Every row gives one point. Each copy is the shape, with its points in the same order, stretched, turned, moved and blurred by noise. Some copies are also mirrored. Which?

Shape, 6 rows:
[[ 1.8  1.8]
 [-2.9 -0.9]
 [ 4.3  1.5]
 [-3.4 -2.8]
 [-0.7  4.3]
 [ 2.5  1.4]]
Copy 1, 6 rows:
[[-2.4  0.3]
 [ 2.4 -3.1]
 [-2.6  2.5]
 [ 4.3 -2.9]
 [-4.0 -2.7]
 [-2.5  0.7]]
Copy 1 is: only turned
Copy 2, 6 rows:
[[-1.0  0.6]
 [ 2.8 -0.4]
 [-2.3  0.3]
 [ 3.3 -1.6]
 [ 0.3  3.2]
 [-0.9  0.3]]
Copy 2 is: mirrored
Copy 3, 6 rows:
[[-2.6  1.1]
 [ 2.8 -2.6]
 [-3.4  5.2]
 [ 5.4 -2.0]
 [-4.0 -3.2]
 [-2.3  2.4]]
Copy 3 is: only turned

Shape (8 x 3):
[[ 1.1 -1.9 -1.2]
 [ 2.4  0.8  2.2]
 [ 0.2 -1.9 -3.0]
 [-1.3 -0.7 -1.4]
 [-5.5 -2.6  2.4]
 [ 2.7  2.7 -0.2]
 [-0.7 -0.5 -4.3]
 [-4.6  1.7  3.9]]
Copy 1 (8 x 3):
[[ 2.2  1.3 -0.5]
 [-0.7  3.6  1.9]
 [ 2.4 -0.2 -0.6]
 [-0.4 -0.7 -0.8]
 [-4.9 -2.0 -5.7]
 [-0.1  2.5  4.2]
 [ 1.7 -1.5  0.5]
 [-7.6 -1.1 -1.7]]
Copy 1 is: mirrored
Copy 2 (8 x 3):
[[-1.3  1.0  3.0]
 [-1.6  0.1 -0.3]
 [ 0.8  1.9  4.0]
 [ 2.5  0.6  2.7]
 [ 1.6 -4.0  3.5]
 [ 0.4  2.2 -1.0]
 [ 4.3  2.2  3.5]
 [ 3.4 -3.4 -0.2]]
Copy 2 is: only turned
Copy 3 (8 x 3):
[[ 1.4  1.8 -1.4]
 [-0.4 -1.0  1.0]
 [ 0.7  3.8 -2.2]
 [-0.9  2.0 -2.3]
 [-0.7 -1.8 -5.0]
 [-2.0  1.2  2.4]
 [-0.7  4.4 -1.1]
 [-3.6 -3.4 -2.2]]
Copy 3 is: only turned
Copy 4 (8 x 3):
[[ 1.7 -3.4 -0.2]
 [ 0.9  1.8  2.6]
 [ 0.8 -4.7 -2.0]
 [-0.9 -2.5  0.4]
 [-4.6 -2.1  6.2]
 [ 0.5  2.4 -0.3]
 [-0.6 -4.6 -3.3]
 [-6.1  2.9  7.0]]
Copy 4 is: only turned

Shape, 9 rows:
[[-1.0  3.5  4.5  3.0]
 [ 4.3  0.8  3.1 -4.3]
 [-0.4  0.4 -0.9  3.7]
 [-1.4 -2.9 -0.7  2.1]
 [-2.4 -2.8 -1.6 -4.2]
 [-0.4  3.0 -2.5  2.4]
 [ 3.9 -2.5  0.7  0.6]
 [ 2.2  3.0 -2.7 -3.2]
 [-0.8  2.4 -0.6  1.7]]
Copy 1 (9 x 4):
[[ 4.8  2.3  2.2 -2.5]
 [-2.7  8.8  5.0  3.3]
 [ 1.8 -1.5 -3.2 -1.6]
 [-1.5 -1.6 -1.7 -3.2]
 [-5.3 -2.3  2.7  1.1]
 [ 2.5 -3.4 -3.8  1.5]
 [-2.2  5.8 -0.9 -0.6]
 [-1.1  0.4 -0.4  6.3]
 [ 2.1 -1.8 -1.3  0.2]]
Copy 1 is: only turned
Copy 2, 9 rows:
[[-0.3 -2.3  4.2  2.6]
 [-0.5 -0.6  1.5 -4.6]
 [-1.8 -0.7  0.3  3.4]
 [-1.6  2.7  0.7  1.8]
 [ 2.5  5.3  0.2 -1.9]
 [-0.1 -1.8 -1.0  3.1]
 [-4.0  0.4 -0.2 -1.0]
 [ 1.4 -1.2 -1.9 -1.8]
 [ 0.1 -1.0  0.5  2.3]]
Copy 2 is: only turned
Copy 3:
[[-7.2 -0.3 -0.1 -1.4]
 [-1.4  0.7  1.5  4.9]
 [-0.7 -2.4 -2.8 -1.3]
 [ 0.4 -1.2 -5.6 -0.2]
 [ 3.7  4.6 -5.5  0.3]
 [ 0.8 -1.1 -1.5 -2.5]
 [ 0.3 -3.9 -1.7  4.1]
 [ 3.6  1.3  0.6  0.7]
 [-0.9 -0.1 -1.6 -1.9]]
Copy 3 is: mirrored

Shape:
[[ 2.1  1.3  0.3 -3.5 -1.0 -1.6]
 [-0.4 -1.0 -1.0  2.1 -4.1  1.0]
 [-2.2  1.6 -4.1  2.1 -0.2  0.3]
 [-1.6  2.2 -1.5 -1.1 -1.9  2.3]
 [ 0.9 -2.1  1.2 -1.8  0.4 -0.5]
 [ 4.2 -0.3  6.3  1.3  1.4  2.1]
 [-4.8  1.6 -0.7  0.9 -0.3 -1.3]
 [-2.6  0.5 -2.1 -1.7  1.2  2.1]
 [ 6.7 -0.5  3.4  1.4  1.0  2.8]]
Copy 1:
[[-1.6 -4.5 -0.3  3.3  1.3 -1.6]
 [-3.5 -1.5  2.7 -4.5 -0.2  1.1]
 [ 2.4 -1.6 -0.7 -4.3  2.9  4.6]
 [-0.8 -1.3 -2.1 -2.0  3.5  0.1]
 [-0.5 -0.1  2.5  2.2 -0.6 -1.7]
 [-2.4  2.0 -4.2  1.2 -7.3 -3.4]
 [ 4.5 -2.6  1.8 -4.6  3.0  0.1]
 [ 2.1  1.1 -0.3 -0.4  4.7  0.4]
 [-4.9  1.7 -5.2  2.8 -7.2 -0.4]]
Copy 1 is: mirrored
Copy 2 (9 x 6):
[[-2.5  2.0  2.6  2.0 -2.9 -1.4]
 [ 0.3 -1.9 -0.6  0.2  3.5 -1.1]
 [ 2.3 -3.5 -1.7  5.0  1.4  2.2]
 [-0.6 -2.5  2.4  4.1  0.2  1.1]
 [-2.8 -1.1  0.8 -1.7 -2.4 -0.3]
 [-5.4  2.8  1.5 -4.8  1.2  2.8]
 [ 4.5 -3.3  1.0  2.5 -1.0  2.8]
 [-0.6 -5.3  1.3  3.0 -2.7  2.3]
 [-7.4  3.2 -0.1 -2.7  2.3  1.0]]
Copy 2 is: mirrored
Copy 3, 9 rows:
[[-1.2  1.3  1.0 -3.4  1.1  0.3]
 [ 1.2 -1.9 -0.7  2.1 -3.3 -1.9]
 [ 2.3 -1.9  0.5  2.7 -1.3  3.3]
 [ 0.2  2.6 -1.4  2.7 -0.3  2.0]
 [-2.4 -1.8 -1.4 -0.7  1.8 -1.9]
 [-2.2 -1.1  3.4  2.6  7.2 -7.3]
 [ 4.0  0.1 -1.1  2.5  2.5  3.2]
 [-1.6  0.9 -3.2  3.3  1.1  3.2]
 [-4.1 -2.6  4.1  1.3  3.4 -6.9]]
Copy 3 is: only turned
Copy 4:
[[ 0.5  1.7  0.6  2.3 -2.9  4.0]
 [ 2.8 -2.0  1.2  2.7 -1.5 -3.2]
 [ 2.2 -0.9  5.0  1.0  1.8 -1.1]
 [ 4.5  1.9  2.0  0.4  0.5  0.2]
 [ 0.7 -0.9 -1.9  2.5  0.1  1.7]
 [-1.6  3.2 -4.5 -3.2 -3.1 -1.7]
 [ 1.4  2.8  4.0  3.5  4.5 -0.8]
 [ 4.3  0.5  1.1  0.7  4.0  1.9]
 [-0.5 -0.2 -3.5 -4.0 -5.9 -0.7]]
Copy 4 is: mirrored

Shape (11 x 8):
[[-4.0  0.4 -1.6 -1.7  0.9  3.9  3.6  2.0]
 [ 3.5 -0.4  1.1 -2.8 -2.8  0.0 -1.3 -1.5]
 [-0.4  2.4 -3.3 -0.7 -1.7  1.1 -2.8 -3.3]
 [ 0.2 -0.9 -3.8 -0.1 -0.3  5.4 -2.7  0.9]
 [ 2.4  3.1  0.8 -0.1 -0.4  1.0 -0.8  0.3]
 [ 3.8 -0.4  4.2  2.4  2.4  2.6 -1.8 -2.9]
 [-1.1 -0.5  0.3  1.0  7.1  1.0 -2.0 -3.7]
 [-4.7  1.9 -0.7 -0.5  0.4  3.8 -3.4  0.8]
 [ 2.5 -2.9  1.0 -1.3 -1.0  2.2  1.5  6.2]
 [-1.5 -2.7  0.3  6.3  0.3  3.3  2.1 -3.9]
 [-1.6  3.7  0.0  0.5 -4.7 -1.7  0.4  1.8]]
Copy 1 (11 x 8):
[[-1.2  3.1 -2.2  3.0 -3.1 -1.1  3.8 -1.4]
 [ 1.2 -1.9  4.5 -0.5  3.8  2.8  2.3  0.2]
 [ 3.5 -1.5  3.4  4.3 -2.5  0.4  0.9  3.0]
 [ 0.2 -0.3  1.8  7.4 -0.2 -0.9  4.5  0.1]
 [ 0.0 -1.9  2.7  2.8  1.4  1.7 -1.5 -2.6]
 [-2.1 -3.3 -2.1  2.7  3.9  2.9 -3.1 -0.2]
 [-1.6  1.9 -4.8  4.1 -0.1 -1.8 -5.2  4.6]
 [-2.5 -1.1  1.7  5.7 -4.4 -1.3  2.0  0.9]
 [-3.1 -0.5  1.3  1.0  5.6 -1.7  4.3 -5.5]
 [ 3.5 -3.9 -8.9  2.0 -3.4 -2.3  1.4  2.2]
 [ 2.4 -3.7  3.2 -0.4 -3.3 -1.3  0.7 -2.6]]
Copy 1 is: only turned
Copy 2 (11 x 8):
[[-2.4 -1.8 -0.5 -2.6  0.6 -4.9 -1.9 -3.1]
 [ 0.5 -0.5 -4.4  0.5  1.9  1.3  0.8  0.7]
 [-2.0  4.0 -1.1 -3.9  4.9  2.1 -0.4  0.5]
 [-0.9  0.2  0.1 -7.4  5.3 -0.7  0.8  0.1]
 [ 0.1  0.2 -1.4 -1.8  0.6  2.3  0.0 -1.3]
 [ 1.1 -3.1 -1.4 -2.0 -1.7  3.5 -3.1  2.0]
 [-0.6 -1.8  2.5 -2.6  2.5  0.5 -5.4  1.2]
 [-4.7 -0.3  1.4 -4.5  3.8 -0.2 -0.5 -1.1]
 [ 1.4 -4.8 -1.3 -1.1  0.0 -3.9  3.0 -1.3]
 [-1.1 -0.6 -0.3 -3.6 -2.5 -1.9 -3.5  3.9]
 [-2.9  2.7 -1.1  0.3  0.1 -0.1  2.8 -1.1]]
Copy 2 is: mirrored

Shape (13 x 9):
[[-0.5 -0.6  2.1 -2.3 -1.8 -1.6 -1.4 -3.9 -0.9]
 [ 4.9  2.0  1.0  0.9 -2.2  0.2  2.2  0.1 -0.9]
 [-1.4 -0.8  0.3  1.6 -3.3  1.1 -1.2 -3.6 -0.7]
 [-1.0  0.1  3.3  1.6 -0.8  7.2 -1.0 -2.8  2.4]
 [ 2.6 -1.1  2.4  1.3  0.3  4.1 -1.7  0.9  0.0]
 [-0.2  0.8  2.4  1.7  1.2  2.5  0.3  0.5  3.7]
 [ 2.5 -1.1 -0.1  2.5  2.3  0.9  0.7 -0.5 -2.1]
 [-1.1 -0.9  2.0  1.9  1.2  3.0  0.2  4.2 -2.4]
 [-0.9 -0.9  1.5  1.4 -1.5 -1.8  1.8 -3.2  0.5]
 [-0.1 -1.2 -4.6 -0.8  0.3 -1.2  1.0  3.9 -1.4]
 [-0.3 -1.9  0.3  0.0  0.4  6.1  1.1 -1.4  0.9]
 [-1.2  7.8 -8.3 -4.8  0.9  4.3  2.0 -3.3 -1.8]
 [-0.4 -0.9  2.1 -1.2 -1.2  4.2  1.4 -3.7 -1.2]]
Copy 1:
[[ 2.7  2.9  1.4 -4.0  2.3  1.1  3.0 -0.2 -0.7]
 [ 0.7 -2.2 -1.9 -1.6 -2.9  0.7  1.3 -3.6  0.9]
 [-0.1  0.2  0.4 -3.0  3.8 -1.7  1.3 -2.2  2.9]
 [ 4.6 -1.1  1.1  3.4  4.8 -1.3 -0.4 -1.6 10.3]
 [ 1.3 -2.0  0.7  5.7  1.8  1.2 -0.7 -3.1  2.8]
 [ 2.3  1.0  0.9  1.9  0.6 -0.2 -3.9 -0.7  4.7]
 [ 1.0 -3.9  0.9  0.4  1.5  0.8 -3.9 -3.8 -1.7]
 [ 1.5 -1.4  4.3  5.4  0.4 -3.0 -2.1 -5.5 -0.5]
 [ 2.3  2.3 -1.1 -5.3  1.8 -0.3 -1.6 -2.2  1.0]
 [-2.8 -0.9  0.9  2.7 -0.2 -4.1 -2.9 -0.4 -6.2]
 [ 4.8 -2.8 -0.6  4.4  4.4 -1.7 -2.3 -0.9  5.0]
 [ 2.0 -6.9  4.7 -2.7  0.8 -6.5  0.9  8.7  2.1]
 [ 6.8 -1.9  0.4  0.0  3.6 -0.7  1.5 -2.1  4.4]]
Copy 1 is: mirrored
Copy 2, 13 rows:
[[-2.1  1.8 -2.7  1.5 -0.4 -0.7  2.6 -2.5 -1.9]
 [-2.8  2.3  4.8 -1.3  1.9  2.5  1.8 -0.3  1.4]
 [-0.2  0.3 -1.1 -1.4 -2.2  0.2  2.8 -1.1 -3.0]
 [ 2.0 -2.3  3.9  0.1  1.0  0.6  4.5 -2.1 -6.5]
 [ 2.1 -0.1  4.6  1.0  1.3  1.9  4.1 -2.0  0.3]
 [ 0.2 -2.2  5.7  1.2  0.1 -1.7  1.3 -2.5 -2.1]
 [ 2.1  1.6  2.3  2.4 -0.6  0.3  1.0  2.0  0.5]
 [ 4.3 -1.0  2.9 -1.5  1.6 -1.6  0.5 -2.1  1.9]
 [-1.6  1.3 -0.5  0.0 -1.2 -2.9  2.1 -0.1 -2.1]
 [-0.3 -1.8 -1.4 -0.6 -1.9  1.1 -2.0  0.8  5.0]
 [ 1.7 -2.8  0.8  1.2  0.8  1.1  3.7  0.7 -4.1]
 [-2.7 -4.0 -3.2  0.4 -1.2  8.0 -7.2  3.4 -7.7]
 [ 0.2 -0.4 -1.0  0.4  2.0  0.5  3.8  0.2 -5.3]]
Copy 2 is: only turned
